Every row gives one point. The last column is the point's height on a tilted bowl or saddle (a function of degree 2), plus a little noise. Along how many of its main directions does it bend up, bend down or stay straight?

Points (12 x 3):
-0.28 +0.03 +0.24
+0.12 +0.24 +0.24
+0.04 +0.63 +0.57
-0.29 +0.49 +0.56
+0.34 +0.71 +0.52
+0.00 +0.07 +0.20
+0.62 +0.73 +0.42
-0.74 -0.36 +0.22
+0.05 -0.05 +0.18
+0.14 +0.49 +0.39
+0.54 +0.32 +0.19
-0.65 +0.58 +0.87
Directions: 1 up, 0 down, 1 straight

Points:
-0.52 +0.52 +0.07 +0.37
+0.14 +0.40 -0.05 +0.29
+0.46 -0.14 -0.16 +0.29
-0.16 -0.52 +0.54 +0.36
+0.31 -0.47 -0.18 +0.30
-0.49 -0.35 +1.03 +0.60
+0.18 -0.55 -0.05 +0.29
-0.02 -0.49 +0.24 +0.27
-0.13 +0.53 -0.87 +0.67
-0.24 -0.29 +0.08 +0.24
-0.39 -0.33 +0.90 +0.49
-0.06 -0.26 -0.02 +0.21
-0.68 +0.18 -0.39 +0.49
-0.15 +0.29 -0.46 +0.34
-0.52 -0.76 -0.65 +0.80
-0.50 -0.48 -0.12 +0.43
Directions: 3 up, 0 down, 0 straight

Points, 25 rows:
-0.60 +0.71 -0.63 -0.11 -0.76
+0.46 -0.22 -0.37 +0.27 -0.12
-0.80 +0.01 +0.12 +0.05 -0.59
+0.18 +0.11 +0.18 -0.80 -0.39
-0.62 -0.98 +0.27 -0.30 -0.43
-0.53 +0.54 +0.40 -0.07 -0.49
-0.06 +0.53 -0.13 -0.66 -0.33
+0.28 +0.08 +0.31 +0.88 +0.03
-0.41 -0.73 -0.03 -0.30 -0.21
+0.41 -0.11 +0.31 +0.27 -0.12
+0.41 -0.36 +0.15 -0.66 -0.38
+0.97 -0.26 +0.08 +0.56 -0.23
+0.36 +0.25 -0.53 -0.04 -0.31
-0.28 +0.11 +0.24 -0.39 -0.33
-0.47 -0.56 +0.05 +0.31 -0.20
-0.61 +0.09 -0.33 -0.50 -0.45
-0.57 -0.28 +0.68 +0.10 -0.58
-0.10 +0.01 +0.16 -0.41 -0.26
-0.14 +0.78 -0.81 +0.16 -0.71
-0.54 -0.17 +0.22 -0.03 -0.37
-0.17 +0.41 -0.25 -0.08 -0.28
+0.05 +0.35 +0.41 +0.16 -0.20
+0.13 -0.55 -0.07 -0.16 -0.08
-0.56 -0.66 +0.89 -0.44 -0.92
-0.73 +0.33 +0.00 +0.58 -0.60
Directions: 0 up, 2 down, 2 straight

Points:
-0.12 +0.30 -0.56 -0.28 +0.16 +0.29 +0.15
+0.22 -0.29 +0.40 +0.78 -0.20 +0.60 +0.50
-0.42 +0.45 -0.05 -0.37 +0.28 -0.23 +0.27
+0.43 -0.08 -0.19 -0.54 -0.57 +0.45 -0.02
+1.05 -0.63 -0.09 +0.22 +0.07 -0.68 +0.38
-0.64 -0.11 +0.05 -1.15 +0.80 -1.07 +1.23
-0.30 -0.57 -0.31 -0.20 -0.02 +0.38 +0.21
-0.01 +0.66 +0.19 +0.10 +0.34 +0.28 +0.20
-0.38 -0.14 +0.07 +0.18 -0.09 -0.39 -0.06
-0.57 -0.21 -0.95 -0.30 +0.03 +0.03 +0.55
-0.29 +0.82 +0.29 +0.16 +0.07 -0.18 +0.23
-0.46 -0.15 -0.08 -0.33 +0.52 +0.66 +0.63
+0.03 -1.02 +0.22 -0.95 -0.21 -0.62 +0.16
+0.34 +0.14 -0.53 +0.09 -0.10 -0.74 +0.19
+0.03 -0.15 +0.39 +0.28 -0.01 +0.34 +0.09
-0.28 -0.46 -0.03 -0.60 +0.56 -0.28 +0.37
-0.16 -0.76 +0.19 -0.54 +0.03 -0.73 +0.02
+0.07 -0.37 +0.67 -0.79 +0.30 -0.33 +0.41
+0.47 -0.62 +0.66 +0.15 +0.55 -0.70 +0.16
-0.54 -1.00 -0.33 -0.46 +0.05 -0.83 +0.35
-0.24 +0.51 +0.57 +0.17 -0.47 -0.39 +0.24
-0.37 -0.18 +0.39 +0.07 -0.32 +0.28 +0.03
+0.06 -0.87 -0.06 +0.08 +0.50 +0.26 +0.51
-0.44 +0.14 -0.09 -0.03 +0.18 -0.05 +0.07
+0.76 -0.30 +0.05 -0.48 -0.01 +0.18 +0.24
+0.00 -0.39 -0.16 -0.27 +0.25 +0.05 +0.09
+0.41 +0.93 -0.30 -1.13 +0.15 +0.51 +0.96
+0.05 +0.09 -0.08 -0.31 -0.58 -0.85 +0.31
+0.09 -0.42 +0.07 +0.70 +0.18 +0.74 +0.64
-0.60 -0.12 -0.42 +0.81 +0.17 +0.35 +0.72
-0.28 +0.28 +0.87 -0.73 +0.49 -0.15 +0.75
+0.62 -0.10 -0.28 -0.58 +0.27 +0.18 +0.31
-0.35 +0.30 +0.00 -0.15 -0.39 +0.16 +0.08
-0.02 +0.06 +0.43 -0.24 +0.75 -0.25 +0.29
+0.41 +0.22 +0.05 +0.23 -0.09 +0.89 +0.25
-0.07 -0.21 +0.45 +0.37 -0.14 -0.06 -0.04
-0.02 +0.22 -0.03 -0.48 -0.12 +0.11 +0.08
+0.05 +0.17 +0.75 +0.00 +0.43 -0.16 +0.19
+0.26 +0.11 +0.29 -0.75 +0.19 +0.22 +0.43
-0.60 +0.22 +0.10 -0.31 +0.05 +0.02 +0.18
+0.42 -0.51 +0.02 +0.44 +0.21 +0.38 +0.31
-0.33 -0.31 +0.54 -0.18 -0.28 +0.89 +0.33
+0.00 +0.89 -0.75 +0.19 +0.14 -0.43 +0.33
-0.49 -0.25 -0.49 +0.35 -0.07 +0.70 +0.58
-0.06 +0.46 +0.79 -0.47 +0.77 +0.71 +1.15
+0.56 -0.47 -0.16 -0.37 +0.13 +0.26 +0.18
+0.43 +0.26 +0.20 -0.33 +0.18 -0.54 +0.26
Directions: 4 up, 0 down, 2 straight

Points (60 x 9):
+0.12 +1.20 -0.21 -0.86 +0.16 +0.12 +0.43 -0.50 +0.90
+0.22 -0.44 -0.11 +0.36 +0.73 +0.17 -0.30 +0.25 -0.10
+0.08 -0.06 -0.06 +0.06 -0.89 +0.12 +0.30 -0.32 +0.28
+0.38 +0.59 -0.17 -0.12 -0.26 +0.54 -0.63 -0.12 +0.48
+0.13 +0.32 +0.11 +0.11 -0.23 -0.34 -0.55 +0.49 +0.07
+1.38 -0.54 -0.19 +0.24 +0.20 +0.08 +0.06 +0.06 -0.23
+0.15 -0.33 +0.38 +1.45 -0.06 +0.95 +0.75 +0.81 +1.48
+0.22 -0.25 +0.34 +0.48 +0.22 -0.08 +0.48 -0.51 +0.15
+0.06 +0.25 +0.13 -0.05 -0.35 +0.33 -0.48 +0.83 +0.20
-0.02 +0.05 +0.07 +0.30 +0.16 +0.14 -0.60 +0.45 -0.08
+0.55 -0.40 +0.04 +0.45 +0.38 +0.06 -0.08 +0.79 +0.17
-0.36 +0.12 +0.34 -0.12 -0.43 -0.09 +1.44 -0.32 -0.04
-0.12 -0.15 +0.02 +0.10 +0.70 -0.19 +0.22 -0.59 +0.25
-0.25 +0.03 +0.16 +0.54 +0.34 -0.42 +0.28 +0.51 +0.35
-0.30 -0.22 -0.20 -0.48 +0.16 -0.34 +0.11 +0.13 +0.11
-0.15 +0.24 -1.09 -0.02 -0.80 -0.24 +0.82 -0.32 +0.80
-0.43 +0.41 -0.14 -0.57 +0.81 +0.06 -0.37 +0.04 +0.51
-0.28 -0.85 -0.52 -0.02 +0.39 -0.50 +0.10 +0.14 +0.37
-0.02 +0.66 -0.17 -0.29 -0.29 -0.47 +0.66 +0.66 -0.07
-0.18 -0.73 +0.70 +0.04 +0.99 +0.15 -0.05 +0.61 +1.10
+0.12 +0.13 -0.02 +0.78 -0.04 -0.90 -0.45 -0.26 +0.44
-0.37 +0.77 +0.12 +0.29 -0.46 +0.48 -0.13 -0.65 +0.64
+0.00 +0.10 -0.23 -0.20 +0.38 -0.28 +0.00 +0.01 +0.10
+0.82 -0.59 -0.08 +0.38 +0.46 +0.03 +0.42 -0.34 -0.28
+0.35 -0.14 +0.20 +0.18 +0.18 +0.56 -0.75 +0.00 -0.07
+0.06 -0.48 -0.36 +0.15 -0.62 +0.25 +0.34 -0.13 +0.21
+0.32 -0.06 +0.17 +0.17 -0.26 -0.40 -0.03 +0.47 +0.17
-0.28 +0.41 -0.06 +0.22 -0.81 +0.16 -0.40 -0.69 +0.59
+0.25 +0.83 +0.61 -0.09 +0.00 +0.20 +0.02 +0.50 +0.61
+0.24 -0.77 +0.18 +0.11 -0.06 +0.63 -0.61 +0.08 -0.10
-0.83 -0.65 +0.41 +0.47 -0.01 +0.41 -0.48 +0.11 +0.36
+0.23 -0.37 +0.24 +0.34 +0.05 -1.02 -0.01 +0.03 +0.60
+0.62 +0.24 -0.02 +0.06 -0.11 -0.64 -0.59 +0.55 +0.25
+0.59 -0.25 -0.57 +0.29 +0.68 +0.75 +1.00 -0.65 -0.12
+0.36 +0.42 -0.02 +0.32 +0.47 +0.44 +0.07 -0.30 +0.08
-0.14 +0.76 -0.34 +0.06 -0.60 -0.05 +0.29 -0.49 +0.44
+0.15 +0.20 -0.64 -0.07 +0.49 +0.35 -0.70 -0.31 -0.09
+0.14 -0.25 +0.27 +0.09 -0.68 +0.30 +0.54 +0.36 +0.27
-0.55 +0.30 -0.34 -0.16 -1.00 -0.78 -0.89 -0.34 +0.70
+0.29 +0.18 +0.18 +0.15 -0.11 -0.15 -1.47 +0.62 +0.00
-0.26 +0.52 -0.63 +0.23 -0.42 +0.28 +0.08 +0.58 +0.16
+0.34 -0.19 -0.01 +0.72 -0.41 +0.26 +0.10 -0.01 +0.17
-0.26 +0.17 -0.11 +0.05 -0.44 +0.38 +0.03 -0.01 +0.15
-0.32 +0.39 +0.71 -0.58 +0.06 -0.41 -0.89 +1.08 +0.34
+0.56 -0.14 +0.00 -0.57 -0.22 -0.24 +0.79 +0.13 +0.06
-0.89 -0.12 +0.91 -0.35 +0.32 -0.37 +0.17 -0.04 +0.75
-0.54 -0.23 +0.69 -0.36 -0.11 -0.31 -0.12 +0.03 +0.30
-0.08 -0.21 +1.00 +0.57 +0.14 -0.14 -0.19 -0.60 +0.80
+0.40 +0.51 +0.29 +0.66 +0.03 +0.60 +0.27 +0.02 +0.33
-0.57 +0.37 -0.43 +0.71 +0.42 -0.42 +0.21 -0.05 +0.47
+0.04 -0.54 +0.04 -0.25 -0.03 +0.33 -0.53 -0.39 -0.22
-0.77 +0.07 -0.17 +0.60 -0.38 -0.24 -0.12 -0.28 +0.37
-0.14 +0.72 +0.10 -0.33 -0.17 +0.06 -0.78 +0.01 +0.41
-0.66 +0.08 +0.36 -0.30 -0.14 -0.23 -0.03 +0.08 +0.11
+0.42 +0.15 -0.42 -0.03 +0.30 -0.19 -0.48 -0.10 -0.07
+0.04 +0.27 +0.39 -0.01 +0.14 +0.53 +0.35 -0.41 +0.22
+0.45 -0.15 +0.19 -0.10 -0.12 +0.50 +0.61 +0.60 +0.33
-0.35 -0.28 -0.49 +0.19 +0.48 +0.62 -0.13 -0.54 +0.07
+0.29 -0.41 +0.17 +0.00 +0.63 -0.41 +0.41 -0.01 +0.30
+0.14 +0.17 -0.26 +0.09 +0.09 -0.88 -0.15 -0.14 +0.29
Directions: 5 up, 2 down, 1 straight

Points, 64 rows:
+1.07 -0.98 +1.03 +0.22 +0.45 +0.06 +0.38 -0.98 -1.45
+0.18 -0.44 -0.98 +0.30 +0.33 -0.18 +0.16 -0.43 +0.27
-0.63 +0.26 -0.50 -0.20 -0.22 +0.54 +0.70 -0.13 +0.09
-0.04 +0.45 +0.02 +0.20 -0.12 +0.37 -0.15 -0.15 +0.34
+0.15 -0.80 +0.04 -0.01 +0.21 +0.03 +0.17 +0.02 +0.23
+0.36 -0.48 -0.25 -0.31 -0.01 -0.91 -0.31 +0.68 +0.34
-0.49 -0.75 +0.67 +0.06 -0.24 +0.74 +0.30 +0.20 +0.48
+0.70 -0.39 -0.50 +0.30 +0.41 +0.61 +0.50 +0.60 -1.13
+0.13 -0.16 +0.51 -0.37 -0.34 -0.23 +0.09 +0.25 +0.54
+0.00 -0.33 -0.14 -0.71 -0.07 -0.21 -0.63 +0.04 +0.27
-0.40 +0.39 +0.06 +0.61 +0.60 +0.68 +0.40 -0.37 +0.56
+0.39 -0.30 -0.34 +0.07 +0.11 +0.01 -0.38 +0.19 -0.02
+0.62 -0.04 +0.49 -0.62 -0.53 -0.06 -1.13 +0.80 +1.28
-0.18 +0.02 -0.09 +0.03 -0.59 -0.20 -0.57 +0.21 +0.21
-0.19 -0.43 +0.77 -0.02 +0.09 -0.03 -0.05 +0.56 +0.47
+0.01 +0.54 -0.23 +0.48 +0.44 -0.52 -0.80 +0.59 -0.12
-0.19 -0.94 -0.64 -0.02 -0.39 +0.52 -0.33 -0.10 -0.09
-0.50 +0.36 +0.06 +0.04 +0.09 +0.02 +0.12 -0.52 -0.01
-0.11 +0.35 -0.62 -0.13 -0.47 -0.32 +0.45 +0.15 +0.08
+0.28 -0.53 -0.31 +0.16 +0.58 +0.41 -0.46 +0.19 -0.22
+0.23 -0.89 -0.49 +0.01 +0.08 -0.11 +0.23 +0.36 -0.19
-0.17 +0.30 +0.01 -0.65 +0.09 -0.82 -0.97 -0.33 -0.73
+0.13 +0.44 -0.79 +0.28 -0.80 +0.30 +0.66 -0.27 +0.50
+0.63 +0.08 +0.37 +0.64 +0.04 +0.16 -0.76 -0.14 -0.05
-0.25 +0.41 +0.93 +0.04 -0.25 -0.09 +0.29 +0.37 +0.16
-0.47 +0.06 +0.13 +0.28 -0.24 +0.46 -0.23 +0.03 +0.32
-0.03 +0.35 +0.04 +0.15 -0.68 -0.05 -0.11 -0.11 +0.22
-0.25 +0.03 -0.48 +0.76 -0.25 +0.14 +0.09 +0.20 -0.12
-0.51 +0.19 +0.65 +0.14 -0.72 -0.11 -1.15 +0.42 +0.96
-0.57 +0.20 -0.17 +0.26 -0.04 +0.23 +0.02 +0.82 -0.31
+0.41 -0.36 -0.04 +0.29 -0.33 -0.28 +0.01 -0.11 -0.01
+0.33 +0.18 -0.30 +0.62 +0.22 +0.01 +0.44 +0.92 -0.53
+0.31 +0.88 +0.03 +0.60 +0.53 +0.14 +0.35 +0.55 +0.16
+0.43 -0.37 -0.49 -0.17 +0.45 -0.16 +0.14 +0.70 -0.39
-0.17 -0.72 -0.72 +0.09 -0.13 -0.13 +0.04 -0.09 -0.12
+0.84 +0.31 -0.04 -0.45 -0.32 +0.02 +0.23 +0.39 -0.04
-0.52 +0.85 -0.54 +0.20 +0.04 -0.03 +0.03 +0.08 +0.04
+0.00 +0.46 -0.12 -0.30 -0.05 +0.03 +0.09 -0.25 +0.07
-0.62 -0.71 -0.26 +0.19 -0.38 -0.13 -0.78 -0.07 -0.14
+0.18 -0.75 +0.75 +0.58 +0.24 -0.93 +0.38 -0.07 -0.33
+0.04 +0.53 -0.52 -0.44 -0.12 +0.08 -0.49 -0.06 -0.22
+0.08 +0.04 +0.27 -0.09 +0.11 -0.40 +0.33 -0.07 +0.25
+0.00 +0.75 -0.13 +0.11 -0.14 +0.01 +0.52 -0.54 +0.35
+0.02 -0.07 +0.03 -0.13 -0.21 -0.04 -0.11 +0.07 +0.23
-0.20 +0.10 +0.61 +0.59 -0.33 +0.43 +0.18 +0.02 +0.20
+0.44 -1.06 -1.10 +0.23 +0.01 +0.60 +0.16 -0.81 -0.18
+0.21 -0.54 -0.09 +0.63 +0.56 +0.33 -0.47 +0.42 -0.43
-0.16 +0.52 -0.26 -0.21 -0.14 -0.70 +0.20 +0.04 +0.00
+0.03 -0.09 -0.90 -0.07 +0.65 -0.32 +0.23 -0.25 +0.52
+0.65 +0.25 -0.89 +0.34 +0.00 -0.30 +0.10 -0.50 +0.37
-0.40 +0.05 -0.28 -0.40 -0.16 -0.90 +0.52 -0.18 +0.43
+0.03 +0.47 -0.06 +0.24 +0.60 -0.49 +0.84 -0.53 +0.79
+0.62 +0.48 -0.38 -0.47 +0.42 +0.20 +0.12 -0.12 -0.17
+0.10 +0.23 -0.44 +0.70 -0.96 +0.54 +0.38 +0.31 +0.15
+0.20 -0.46 -0.41 +0.30 -0.07 -0.16 -0.43 -0.67 -0.01
-0.38 +0.20 -0.25 -0.20 -0.72 +0.28 +0.23 +0.18 +0.06
+0.53 +0.46 -0.53 +0.41 -1.01 -0.29 -0.27 -0.12 +0.25
+0.22 +0.38 -0.67 -0.18 -0.12 -0.73 +0.36 -1.49 +0.35
+0.34 +0.06 +0.80 -0.14 -0.14 +0.05 -0.12 -0.44 -0.08
+0.01 -0.14 -0.09 +0.37 -0.16 +0.34 +0.83 +0.23 -0.02
-0.49 -0.24 -0.81 -0.52 -0.44 +0.04 -0.48 +0.45 -0.81
+0.05 -0.74 +0.59 +0.52 +0.06 -0.85 +0.23 +0.02 -0.18
+0.36 +0.52 -0.11 +0.84 +0.29 +0.39 +0.04 -0.24 +0.32
+0.36 -0.65 -0.25 -0.23 +0.30 +0.09 +0.58 +0.42 -0.01
Directions: 2 up, 3 down, 3 straight

Points:
+0.16 +0.07 +0.21 +0.28 -0.18 +0.28 -0.48 +0.24 -0.31
-0.27 -0.41 +0.07 -0.13 -0.33 -0.41 -0.14 +0.82 +0.18
+0.22 +0.23 -0.08 -0.12 -0.35 -0.63 +0.79 -0.17 -0.55
+0.40 +0.13 -0.03 +0.04 -0.67 +0.08 -0.20 +0.97 -0.66
-0.85 +0.25 -0.17 +0.32 +0.68 +0.47 -0.42 -0.37 +0.10
-1.17 -0.36 -0.73 -0.10 -0.06 +0.58 +0.35 -0.42 +1.03
+0.20 -0.62 +0.38 -0.25 -0.72 +0.06 +0.34 +0.37 -0.33
+0.09 +0.26 +0.37 +0.24 +0.38 -0.02 -0.35 -0.14 -0.20
+0.37 +0.13 -0.50 +0.05 -0.51 -0.40 -0.57 -0.61 -0.14
-0.10 +0.15 +0.73 +0.36 -0.71 +0.08 -1.33 +0.66 -0.33
+0.29 +0.43 +0.01 +0.58 +0.49 -0.22 +0.73 -0.33 +0.00
+0.58 +1.24 -0.34 +0.25 -0.31 -0.39 -0.37 +0.27 -1.27
+0.32 +0.02 -0.67 -0.12 +0.21 +0.05 +0.34 +0.08 +0.29
-0.20 +0.60 +0.57 -1.09 +0.31 +0.15 -0.18 +0.72 -0.53
-0.90 +0.29 -0.08 -0.49 -0.14 +0.64 +0.05 +0.08 +0.08
+0.34 -0.17 +0.30 +0.03 +0.30 -0.30 +0.48 -0.24 -0.07
-0.71 -1.12 +0.43 -0.11 -0.11 -0.43 +0.96 +0.42 +0.06
+1.36 -0.23 +1.05 +0.40 +0.05 +0.60 -0.45 +0.68 -0.38
-0.49 +0.38 +0.29 -0.18 -0.57 -0.04 +0.35 +0.30 -0.11
+0.85 +0.15 +0.44 +0.46 -0.12 -0.15 -0.08 -0.48 -0.63
+0.55 -0.05 -0.27 -0.12 +0.56 +0.96 -0.40 -0.11 +0.51
-0.53 -1.04 +0.22 -0.32 -0.05 -0.11 +0.08 +0.01 +0.11
+0.45 -0.48 +0.46 -0.60 +0.74 -0.24 +0.12 +0.01 +0.69
-0.27 +0.47 -0.14 +0.07 -0.38 +0.32 -0.13 -0.12 +0.01
+0.03 +0.35 +0.21 +0.02 -0.88 +0.82 -0.20 -0.12 +0.01
-0.02 -0.57 +0.41 +0.07 -0.08 -0.62 -1.01 +0.13 +0.40
-0.01 +0.41 +0.02 -0.06 -0.46 -0.31 -0.15 -0.13 -0.37
+0.06 -0.40 -0.31 -0.56 +0.25 +0.32 -0.18 -0.38 +0.51
+0.48 -0.13 -0.21 +0.39 +0.29 +0.15 +0.58 +1.39 -0.45
+0.06 -0.31 +0.89 -0.28 +0.64 +0.18 +0.33 -0.47 +0.37
-0.12 +0.77 -0.24 -0.10 -0.64 +0.24 -0.23 -0.30 +0.01
+0.29 +0.32 -0.25 -0.63 -0.31 +1.03 -0.09 +0.20 +0.27
+0.41 -0.61 +0.00 +0.39 -0.48 -0.68 +0.42 -0.24 -0.61
+0.40 -0.28 -0.06 +0.42 -0.55 +0.06 -0.33 -0.07 -0.19
-0.15 -0.22 -0.26 -0.03 -0.28 +0.17 -0.52 -0.23 +0.17
+0.54 +0.72 -0.14 -0.42 -0.24 +0.18 -0.65 -0.18 -0.60
+0.09 -0.35 +0.65 +0.03 +0.26 +0.51 +0.67 +0.51 +0.34
+0.52 -0.64 +0.99 +0.17 -0.13 -0.28 -0.43 -0.75 -0.29
+0.02 -0.34 -0.12 -0.11 -0.28 +0.09 +0.01 +0.09 +0.07
-0.21 +0.08 +0.62 +0.19 -0.39 +0.86 -0.91 -0.15 -0.41
+0.07 +0.70 +0.29 -0.33 +0.40 -0.20 +0.85 +1.28 -0.58
+0.07 -0.63 +0.81 -0.46 +0.88 -0.08 -0.22 +0.31 +0.60
+0.01 +0.18 -0.35 +0.34 +0.27 +0.34 -0.27 +0.07 +0.09
+0.19 +0.01 +0.48 -0.09 +0.63 -0.06 -0.32 -0.27 +0.02
-0.11 -0.37 -0.54 -0.41 -0.40 +0.04 +0.22 -0.72 +0.46
+0.15 -0.25 -0.06 +0.42 -0.96 +0.23 +0.63 +0.26 -0.05
+0.14 +0.60 -0.26 -0.02 -0.11 +0.03 +0.33 -0.05 -0.21
+0.10 +0.49 -0.04 +0.06 +0.46 -0.35 +0.03 -0.37 -0.21
+0.12 +0.37 -0.02 +0.15 +0.35 +0.51 +0.36 -0.17 +0.23
+0.51 +0.87 -0.63 +0.70 -0.46 +0.39 -0.76 +0.00 -0.65
+0.86 -0.22 -0.69 +0.05 +0.28 -0.18 +0.56 +0.54 -0.09
-0.12 -0.09 -0.41 +0.27 -0.05 -0.65 +0.61 -0.63 +0.06
-0.33 -0.19 -0.24 -0.31 +0.41 -0.86 +0.34 -0.15 +0.27
+0.13 -0.29 +0.37 -0.37 +0.19 +0.16 +0.02 -0.38 +0.01
-0.36 -0.42 -0.20 +0.30 -0.41 +0.10 +0.15 -0.32 +0.46
-0.17 +0.20 +0.23 +0.38 +0.29 +0.32 -0.18 -0.43 +0.16
+0.12 +0.04 -0.11 +0.38 -0.12 -0.33 +0.42 +0.20 -0.28
-0.11 +0.36 +0.57 +0.74 -0.02 +0.00 -0.12 -1.02 +0.44
+0.21 -0.38 +0.01 +0.72 +0.24 -0.36 -0.11 +0.33 +0.37
-0.30 -0.18 +0.06 -0.11 -0.66 -0.12 +0.23 -0.65 +0.00
-0.32 -0.71 -0.62 -0.67 +0.73 -0.42 +0.00 +0.23 +1.40
+0.02 -0.32 +0.42 -0.36 +0.52 -0.09 -0.22 -0.01 +0.10
-0.06 -0.03 +0.16 -0.31 +0.05 +0.25 +0.42 +0.43 +0.04
Directions: 3 up, 2 down, 3 straight
